Each row of a before or after table is a point. One or more steps were done to the points. Then noise was added and the rows were shuffled. The steps act on columns, c1 being the first. Write out the steps. A step turns or swaps two columns, mirrors them in a line or flattens them onto one, adds a multiple of one to another, or multiplies or shifts one. Angles are multiples of 10 degrees, from the lower column toward the higher: turns from -170 to 170, lines from 10 to 170 but not 90. Use the fewest steps. Two steps may share a column if one is a turn and the other turns, adds or multiplies; they go together, in the order done. Otherwise the lowest column goes first.
In the rows, zero is written as 100.

Before (13 x 3):
|  68 | 114 |  68 |
|  64 | 151 |  81 |
| 155 | 130 | 163 |
|  78 |  90 |  86 |
| 140 | 165 |  64 |
|  94 | 154 | 119 |
|  49 |  79 | 132 |
| 135 |  71 | 154 |
|  52 | 147 |  80 |
|  89 | 145 | 136 |
|  61 |  85 | 102 |
| 111 |  91 | 164 |
|  99 | 113 |  99 |
After (13 x 3):
| 108 | 145 | 154 |
| 133 |  56 | 121 |
| 173 |  76 |  61 |
|  46 |  81 | 130 |
| 162 | 117 | 161 |
|  78 |  92 |  85 |
| 121 |  58 | 135 |
| 105 |  38 |  82 |
|  84 |  70 |  67 |
| 106 |  90 |  99 |
|  89 |  31 |  82 |
| 105 | 116 | 170 |
|  63 |  86 |  99 |
Steps: mirror c1 and c2 in the line at 20 degrees

Before (14 x 6):
| 108 | 116 | 147 |  92 | 122 |  83 |
| 117 | 130 |  94 |  85 |  95 |  82 |
|  77 | 107 | 123 | 115 | 132 | 105 |
|  70 |  70 | 123 |  93 |  96 | 136 |
|  98 | 100 |  60 | 110 |  99 |  78 |
| 119 |  90 |  79 |  84 |  85 |  84 |
|  98 | 116 | 113 | 121 | 118 | 122 |
| 112 |  89 |  76 | 117 | 101 |  98 |
|  30 |  66 | 108 | 102 | 102 | 137 |
| 113 | 129 | 125 | 108 | 143 | 121 |
| 114 | 123 |  90 |  89 |  71 |  93 |
|  60 |  59 | 114 |  77 | 131 | 147 |
| 106 |  89 | 132 | 121 | 120 | 115 |
|  42 |  56 | 102 | 100 | 120 | 143 |
After (14 x 6):
| 165 |  59 |  93 |  85 |  96 |  83 |
|  71 | 103 | 134 | 122 | 122 | 115 |
|  71 |  98 |  75 | 119 | 100 |  97 |
| 138 |  87 | 114 | 122 | 119 | 121 |
|  15 | 173 | 115 |  77 | 131 | 147 |
| 151 |  66 |  92 |  88 |  70 |  91 |
| 100 | 103 |  59 | 110 |  99 |  77 |
| 125 | 117 | 123 | 115 | 131 | 105 |
| 135 |  79 | 148 |  92 | 122 |  83 |
|  39 | 154 | 124 |  94 |  96 | 136 |
|  16 | 194 | 101 | 101 | 121 | 141 |
|  70 |  92 |  79 |  84 |  85 |  84 |
|  44 | 194 | 108 | 103 | 101 | 137 |
| 165 |  64 | 124 | 109 | 142 | 121 |
Steps: multiply c2 by 2.5; turn c1 and c2 by -110 degrees

Before (13 x 9):
| 164 |  87 |  76 |  51 | 116 | 123 |  56 |  59 | 128 |
|  74 | 132 |  58 |  47 | 133 | 131 | 107 |  41 | 143 |
|  95 |  81 |  52 |  60 | 110 |  71 |  53 |  94 | 115 |
| 102 |  90 |  95 | 144 |  97 |  53 | 124 |  82 |  61 |
| 141 |  89 |  75 | 122 | 152 |  78 | 137 |  84 |  95 |
|  91 |  61 |  90 |  88 |  99 | 102 | 108 | 131 | 148 |
|  77 | 158 | 128 |  33 |  91 |  94 | 105 |  71 | 116 |
|  67 |  87 |  78 |  71 | 140 |  72 |  65 |  66 | 148 |
|  52 |  62 |  30 |  29 | 137 |  82 |  52 | 127 |  95 |
| 106 | 119 |  22 | 122 |  65 |  58 | 120 |  89 |  73 |
| 136 |  99 | 113 | 150 | 110 |  71 |  86 |  76 |  91 |
| 125 | 120 |  34 |  70 | 131 |  25 | 163 | 136 | 140 |
| 142 |  34 | 109 | 101 |  38 |  51 | 115 |  60 | 109 |
After (13 x 9):
|  66 |  51 |  79 |  70 | 113 |  74 | 154 |  63 | 147 |
| 161 |  62 |  76 |  52 | 129 | 126 | 133 |  57 | 128 |
| 145 |  76 | 112 | 101 | 119 |  53 |  40 |  63 | 109 |
| 136 |  90 | 113 | 150 | 108 |  71 | 115 |  77 |  90 |
| 104 |  98 |  95 | 143 |  78 |  53 |  86 |  83 |  62 |
|  73 | 115 |  58 |  47 |  75 | 130 | 124 |  41 | 144 |
| 107 | 145 |  23 | 123 | 100 |  57 |  60 |  91 |  72 |
| 141 |  66 |  76 | 119 |  41 |  76 | 126 |  82 |  98 |
|  94 |  64 |  88 |  90 |  93 | 105 |  95 | 133 | 150 |
|  48 |  24 |  31 |  31 | 125 |  81 | 155 | 127 |  93 |
|  74 | 167 | 127 |  35 | 102 |  96 |  92 |  73 | 117 |
| 126 | 126 |  35 |  67 |  33 |  26 |  93 | 139 | 139 |
|  96 |  57 |  50 |  59 | 134 |  69 | 134 |  96 | 114 |
Steps: turn c5 and c7 by 120 degrees; add -0.7 times c7 to c2

Before (8 x 11):
| 151 | 164 |  75 | 123 | 137 |  81 | 107 | 161 | 104 | 125 |  88 |
| 137 | 156 | 136 |  75 |  69 |  93 | 116 |  44 | 127 | 119 |  75 |
| 134 | 118 | 159 | 103 | 131 |  91 |  39 |  61 |  96 |  50 | 106 |
| 135 | 146 | 118 |  94 |  50 |  64 |  93 | 149 | 165 | 114 |  65 |
| 164 | 132 | 110 |  46 |  40 | 134 | 141 | 115 |  99 |  20 |  72 |
|  65 |  95 | 112 |  84 | 130 | 108 |  75 |  61 |  80 | 101 | 165 |
| 108 | 178 |  91 | 109 |  23 | 140 |  76 | 111 |  82 |  96 | 142 |
|  64 | 137 | 148 |  86 | 102 | 111 | 129 | 123 |  30 | 106 | 117 |
After (8 x 11):
| 154 | 195 |  91 | 119 | 138 | 115 | 110 |  40 | 106 | 125 |  90 |
| 132 | 172 |  80 | 106 |  55 |  86 |  90 |  59 | 166 | 115 |  66 |
| 104 | 207 | 102 |  95 |  26 | 116 |  74 |  89 |  80 |  99 | 141 |
|  64 | 166 |  70 |  91 | 104 |  92 | 129 |  89 |  34 | 109 | 116 |
| 135 | 148 |  93 | 103 | 127 | 105 |  39 | 146 |  95 |  54 | 107 |
| 138 | 188 | 101 |  85 |  67 |  79 | 117 | 156 | 128 | 118 |  73 |
|  66 | 127 | 108 |  85 | 132 |  89 |  75 | 135 |  75 | 100 | 163 |
| 163 | 161 |  92 |  53 |  38 |  67 | 141 |  85 |  97 |  17 |  68 |
Steps: shift c2 by 30; multiply c3 by 0.4; turn c3 and c8 by 160 degrees; multiply c6 by 0.4; turn c4 and c6 by 50 degrees

Before (12 x 14):
|  83 |  91 | 107 | 100 |  69 | 105 | 116 |  62 | 111 | 100 |  59 | 104 |  86 | 135 |
|  62 | 116 | 114 |  81 |  98 | 102 |  74 | 102 |  90 | 120 | 121 |  91 | 106 | 108 |
| 105 | 114 | 116 |  82 | 104 | 100 |  84 |  96 | 115 | 103 |  94 | 111 |  74 |  98 |
|  86 | 105 | 113 |  98 |  73 |  88 | 144 |  90 | 104 |  89 |  84 | 130 |  81 | 122 |
| 103 | 106 | 116 | 103 | 115 | 101 | 108 | 102 |  92 | 110 |  93 |  80 |  92 |  93 |
| 117 |  94 | 132 |  94 |  80 | 113 | 112 |  82 |  99 |  80 |  87 | 109 |  98 | 102 |
| 103 | 123 |  69 |  97 | 113 |  65 |  83 |  96 |  65 | 111 | 111 | 124 | 122 | 112 |
|  75 | 123 |  99 |  58 | 113 | 120 |  85 | 129 |  99 | 117 | 102 |  97 | 114 | 118 |
|  77 |  75 | 107 |  63 |  85 |  78 | 114 |  78 |  98 | 116 |  87 |  99 | 101 | 134 |
| 111 |  99 |  98 | 103 |  68 |  96 | 135 |  82 | 126 |  75 |  91 |  98 |  90 |  92 |
| 105 |  84 | 103 | 106 |  75 |  96 | 124 |  88 | 109 |  80 |  97 | 109 |  77 | 142 |
|  75 | 126 | 118 |  71 | 132 | 108 |  97 |  93 | 112 | 104 | 115 |  88 | 116 | 115 |
After (12 x 14):
| 134 | 102 | 195 | 110 |  79 | 112 |  98 |  82 | 100 |  78 |  92 |  88 | 100 |  96 |
| 128 | 111 | 112 | 137 |  76 |  95 | 104 |  90 | 109 |  79 | 100 |  87 |  76 | 130 |
| 114 |  66 |  11 |  95 | 112 |  63 | 119 |  96 |  62 | 109 | 112 |  92 | 123 | 107 |
| 109 |  82 | 149 |  92 | 102 |  98 | 119 |  96 | 117 | 104 |  92 |  94 |  74 |  83 |
| 118 |  80 | 137 | 145 |  71 |  88 |  87 |  92 | 104 |  90 |  82 |  78 |  84 | 109 |
| 110 |  99 |  93 | 121 |  67 |  96 |  70 |  79 | 126 |  73 |  92 | 102 |  89 |  98 |
|  97 | 121 | 124 | 143 |  90 |  76 | 126 |  78 |  99 | 117 |  88 |  90 | 102 |  94 |
|  38 |  90 | 141 |  88 | 100 | 103 | 129 | 103 |  91 | 120 | 121 | 114 | 106 |  88 |
|  72 | 103 | 147 | 101 | 114 | 102 |  89 | 105 |  93 | 112 |  94 | 118 |  91 | 100 |
|  56 |  82 |  98 | 116 | 116 | 121 | 143 | 127 |  98 | 116 |  98 | 113 | 113 |  79 |
|  40 |  85 | 156 | 116 | 130 | 103 | 123 |  93 | 113 | 102 | 114 | 120 | 117 |  86 |
|  96 | 107 | 121 | 127 |  68 | 105 | 107 |  65 | 110 | 101 |  58 |  91 |  87 | 122 |
Steps: turn c2 and c12 by 150 degrees; add -1.5 times c12 to c1; multiply c3 by 3; turn c4 and c14 by 50 degrees; turn c4 and c7 by -130 degrees
